Each point is reached from the start by the listed moves, each made 0, 1 or 2 times, or once backwards (-1), plus a little noise. Say if it took an odd or an even number of moves. Then give how often each move was made.

Moves:
(1): [ 0.07  0.52 -0.13]
(2): [-0.46  0.07  0.02]
Start: [-0.13 -0.10  0.07]
Points:
[ 0.26 -0.68  0.20] => even (-1, -1)
[ 0.48  0.86 -0.21] => odd (2, -1)
[-1.00  0.57 -0.01] => odd (1, 2)

Moves:
(1): [ 0.65  0.06 -0.35  0.10  0.24]
(2): [ 0.07  0.54  0.04 -0.32 -0.07]
(3): [ 0.22  0.04  0.17  0.42 -0.32]
Start: [ 0.00 -0.07 -0.07 -0.03 -0.04]
Points:
[-0.30 -0.65 -0.27 -0.12  0.36] => even (0, -1, -1)
[ 0.46  0.00  0.29  0.80 -0.68] => even (0, 0, 2)
[ 1.16  0.54 -0.90 -0.56  0.69] => even (2, 1, -1)

Moves:
(1): [ 0.29  0.14  0.08 -0.06  0.12  0.23]
(2): [-0.15  0.09  0.18  0.08  0.03 -0.02]
(3): [-0.07 -0.29  0.22 -0.20 -0.10 -0.22]
(4): [ 0.07 -0.10  0.09  0.25 -0.24  0.25]
(5): [ 0.17 -0.20  0.10  0.32  0.15 -0.14]
(6): [-0.42 -0.19 -0.14 -0.24  0.28  0.19]
Start: [-0.20  0.05  0.02 -0.05 -0.14  0.00]
Points:
[ 1.50  0.13  0.32  1.33 -0.29  0.71] => odd (2, -1, -1, 2, 2, -1)
[-1.03  0.10 -0.18  0.25 -0.50  0.79] => odd (-1, 1, -1, 2, -1, 1)
[-1.06 -0.18 -0.15 -1.36  0.53  0.29] => even (1, 0, 1, -1, -1, 2)

Moves:
(1): [ 0.69  0.05  0.16  0.42 -0.33  0.05 -0.16 -0.04 -0.22  0.11]
(2): [-0.16  0.21  0.13 -0.01  0.22 -0.15  0.16  0.01  0.11  0.24]
(3): [-0.03 -0.11  0.29 -0.11  0.04  0.02 -0.07  0.01  0.13 -0.02]
(4): [-0.18 -0.09 -0.14  0.35  0.16 -0.10 -0.11  0.10  0.21 -0.22]
(5): [-0.01 -0.21  0.08 -0.03  0.38  0.18 -0.47 -0.01 -0.01 -0.02]
(6): [ 0.29  0.17  0.19 -0.34  0.20  0.25  0.42  0.23  0.09 -0.04]
(7): [-0.09 -0.13 -0.08 -0.11  0.28 -0.19  0.26  0.17 -0.17 -0.05]
(8): [-0.01  0.13 -0.17  0.00 -0.18 -0.20 -0.12  0.19 -0.24 -0.09]
Start: [ 0.05  0.05  0.00  0.05  0.03 -0.07  0.07  0.05  0.05 -0.08]
Points:
[ 1.19 -1.23  0.78  0.68  0.90  0.35 -0.97  0.19 -0.17 -0.37] => odd (2, -1, 2, 1, 2, 0, 2, -1)
[ 0.28 -0.39 -0.41  0.89 -0.56 -0.93  0.10  0.41 -0.61 -0.60] => odd (1, -1, 1, 1, -1, -1, 2, 1)
[ 1.16 -0.20  1.50  0.53  1.78  0.52  0.02  0.63  0.74  0.05] => even (2, 2, 2, 2, 2, 2, 1, -1)
[ 1.22 -0.63  0.51  0.88 -0.71 -0.19 -0.69 -0.07 -0.47 -0.13] => odd (2, -1, 2, 0, 0, -1, 1, 0)

Moves:
(1): [ 0.43 -0.05 -0.25 -0.17  0.03 -0.19 -0.40 -0.26  0.29  0.01  0.10]
(2): [-0.21  0.50 -0.17  0.28 -0.25  0.18  0.38  0.07  0.03  0.17 -0.29]
(3): [-0.08  0.22 -0.04  0.19 -0.39 -0.18  0.00 -0.25  0.06 -0.13  0.37]
(4): [-0.12  0.17  0.36  0.34 -0.22 -0.09  0.26 -0.14 -0.05  0.30 -0.18]
(5): [-0.10  0.10  0.12  0.13  0.22 -0.07 -0.16  0.03 -0.07 -0.05  0.18]
(6): [-0.08 -0.22  0.25  0.14 -0.04  0.18 -0.28  0.02  0.11  0.09  0.37]
(7): [ 0.05  0.10 -0.33  0.02  0.01  0.11  0.21 -0.20 -0.10 -0.02  0.23]
(8): [ 0.34  0.19  0.45 -0.26 -0.08 -0.24  0.47  0.38  0.02  0.26  0.35]
(9): [-0.03  0.20  0.30 -0.05  0.02 -0.08  0.28 -0.40  0.58 -0.03 -0.29]
Start: [ 0.27  0.53  0.14  0.02 -0.12  0.00 -0.16  0.32 -0.30 -0.08 -0.03]
Points:
[ 0.47  1.68 -0.65  0.20 -1.37 -0.32  1.02  0.41 -0.86  0.06  0.74] => even (0, 1, 2, 0, -1, -1, 1, 1, -1)
[ 0.38  0.53 -0.33 -0.20  0.10  0.43  0.00 -0.31  0.25 -0.38  0.68] => odd (0, 0, 0, -1, 0, 1, 2, 0, 1)
[ 0.51  1.20 -0.52 -0.51  0.20 -0.04  0.82 -0.77  0.59 -0.58 -0.34] => even (0, 0, 0, -1, 0, -1, 2, 0, 2)
[-0.53  1.63  0.45  1.24 -1.43  0.24  1.54 -0.13 -0.59  0.58 -0.35] => odd (-1, 1, 1, 2, -1, 0, 1, 0, 0)

Moves:
(1): [ 0.09  0.10  0.05 -0.12  0.07  0.12  0.19 -0.17  0.28 -0.05 -0.03  0.00
 -0.10 -0.46  0.06]
(2): [ 0.01  0.00 -0.01  0.10  0.34  0.16  0.08 -0.23  0.02 -0.18  0.21  0.07
 -0.11 -0.05 -0.51]
(3): [-0.25 -0.03 -0.16  0.31 -0.16  0.17  0.07 -0.07 -0.52 -0.20 -0.12  0.16
  0.24  0.08  0.02]
(4): [-0.17 -0.13  0.07  0.24  0.34 -0.04 -0.14  0.15  0.17 -0.36 -0.09 -0.24
  0.01 -0.12  0.32]
(5): [-0.01  0.06 -0.01  0.41 -0.07  0.29 -0.23  0.29 -0.06  0.16  0.14 -0.21
 -0.15 -0.40  0.22]
(6): [-0.25 -0.05 -0.07  0.11 -0.27  0.12 -0.24 -0.40  0.03 -0.03 -0.15  0.13
  0.14  0.15  0.08]
(7): [ 0.02 -0.30  0.18  0.01  0.15 -0.26 -0.03  0.13  0.02 -0.25 -0.06  0.03
 -0.04 -0.14  0.01]
(8): [ 0.20  0.31 -0.05  0.01  0.13 -0.18 -0.31 -0.13  0.09  0.17 -0.21  0.01
 -0.08 -0.22  0.17]
(9): [ 0.27 -0.05 -0.10  0.03  0.20  0.14  0.09  0.06  0.14  0.16 -0.03  0.33
 -0.15  0.23  0.06]
(10): [ 0.11 -0.14  0.39  0.10 -0.10  0.11  0.10 -0.03 -0.14 -0.03  0.35  0.10
 -0.18  0.23  0.12]
(11): [ 0.26  0.02 -0.10  0.20 -0.26 -0.08  0.19  0.15  0.19 -0.21 -0.06  0.02
  0.00  0.01 -0.02]
(12): [ 0.33  0.02 -0.20  0.05  0.16 -0.29 -0.10  0.08  0.34  0.08  0.41  0.15
  0.25  0.15  0.17]
Start: [ 0.13 -0.04  0.13  0.14  0.03  0.15 -0.16  0.14  0.04 -0.17 -0.34 -0.09
  0.01  0.06  0.17]
Points:
[-0.14 -0.56 -0.38  1.73 -0.49  0.88 -0.51  0.13 -0.14 -0.84 -1.32  0.65
  0.31 -0.06  1.63] => even (1, -1, 2, 1, 1, 2, 1, 0, 2, 0, 1, 0)
[ 0.16 -0.10  0.45  0.74 -0.14 -0.22 -0.53 -0.90  0.46 -1.37 -1.34  0.23
 -0.32  0.07  0.16] => even (0, 1, 0, 1, -1, 2, 1, 2, 0, 1, 2, -1)
[-0.19 -0.61 -0.31  1.67  0.80  0.31 -0.37  0.66  0.16 -1.54  0.36 -0.48
  0.76 -1.84  0.68] => odd (2, 1, 2, 1, 2, 0, 2, -1, -1, -1, 0, 2)
[ 0.74 -1.39  0.52  1.59 -0.28  0.38 -0.10  0.69 -0.32 -0.79  0.66  1.08
 -0.07  1.38  0.76] => odd (-1, 0, 1, 0, 1, 1, 2, -1, 2, 2, 1, 1)
[ 0.72 -0.71  0.95 -0.34  0.99 -1.19 -0.05  0.50  0.44 -0.83  0.69 -0.08
 -0.09  0.49 -0.44] => even (-1, 1, -1, 0, -1, -1, 2, 0, -1, 1, 0, 1)

Moves:
(1): [-0.19  0.02 -0.17 -0.09  0.04 -0.21 -0.16  0.05 -0.06  0.14  0.04 -0.01
  0.07  0.14  0.19 -0.40]
(2): [ 0.19 -0.12  0.13 -0.39  0.13  0.02 -0.25  0.25 -0.39 -0.27  0.52  0.12
 -0.35  0.06 -0.11  0.16]
(3): [-0.26  0.36  0.04 -0.09  0.01 -0.12 -0.32  0.06  0.53 -0.45  0.34 -0.20
 -0.23 -0.32 -0.19  0.22]
(4): [ 0.22 -0.05 -0.09  0.12  0.21 -0.02  0.43 -0.11 -0.07 -0.04 -0.02 -0.45
  0.09 -0.02 -0.42 -0.23]
(5): [ 0.02  0.07 -0.17 -0.06  0.13  0.20 -0.07 -0.38  0.13  0.19 -0.02 -0.03
  0.11  0.10  0.14 -0.01]
(6): [-0.06  0.00  0.11 -0.01  0.12 -0.02 -0.11  0.37 -0.13 -0.12  0.00 -0.24
  0.06  0.13 -0.01  0.32]
(7): [ 0.21 -0.13  0.19 -0.27  0.31  0.09  0.09 -0.05 -0.19  0.29  0.26 -0.28
 -0.08 -0.03  0.04 -0.11]
(8): [-0.46 -0.21 -0.06 -0.01  0.16 -0.13  0.30 -0.01 -0.14 -0.16 -0.20  0.36
  0.19  0.14  0.10 -0.08]
(9): [ 0.04  0.11  0.02  0.08  0.19  0.00  0.00  0.03 -0.20  0.22  0.09 -0.04
  0.13  0.00  0.06 -0.20]
(10): [ 0.05 -0.13 -0.05  0.14  0.22 -0.06 -0.08 -0.08 -0.19  0.15 -0.37  0.15
 -0.07  0.10 -0.04 -0.01]
(11): [ 0.17 -0.05  0.23 -0.15 -0.01  0.14 -0.30 -0.24  0.12 -0.20 -0.07  0.11
  0.14 -0.04 -0.10  0.12]
(12): [ 0.17 -0.06 -0.19  0.19 -0.01  0.04  0.08  0.11  0.43 -0.14 -0.11  0.05
  0.30 -0.10  0.08  0.13]
(13): [-0.03 -0.10  0.10  0.02  0.07 -0.11 -0.08 -0.23  0.04  0.08  0.29  0.19
  0.08  0.40  0.50 -0.09]
(14): [-0.13 -0.08  0.17 -0.13  0.29  0.42  0.14 -0.15 -0.10 -0.01  0.04  0.12
 -0.01  0.31 -0.11 -0.08]
Start: [ 0.07 -0.10  0.01  0.02 -0.26 -0.03  0.00  0.28 -0.12 -0.04  0.10 -0.29
  0.06 -0.16  0.05  0.02]
Points:
[-0.59 -0.05 -0.71  0.02 -0.47 -0.14 -0.04  0.58  1.48 -1.91  0.25  0.20
  0.70 -0.54  0.27  1.58] => even (-1, 1, 1, 0, 2, 1, -1, 2, -1, -1, 0, 2, 0, -1)
[ 0.24 -0.91  0.38 -1.46  1.70  0.56 -1.03  0.25 -0.04 -0.82  1.39 -0.28
  0.21  0.90  0.62  0.85] => even (1, 2, 1, 0, 2, 2, 2, 1, -1, 1, 1, 2, 1, 1)
[ 0.81  0.64  0.67 -0.99  0.29  1.17 -1.59  0.33  1.23 -2.33  1.83 -1.27
 -0.20 -0.45 -1.22  2.04] => odd (-1, 2, 2, 1, 2, 2, -1, -1, 0, -1, 2, 1, 0, 1)
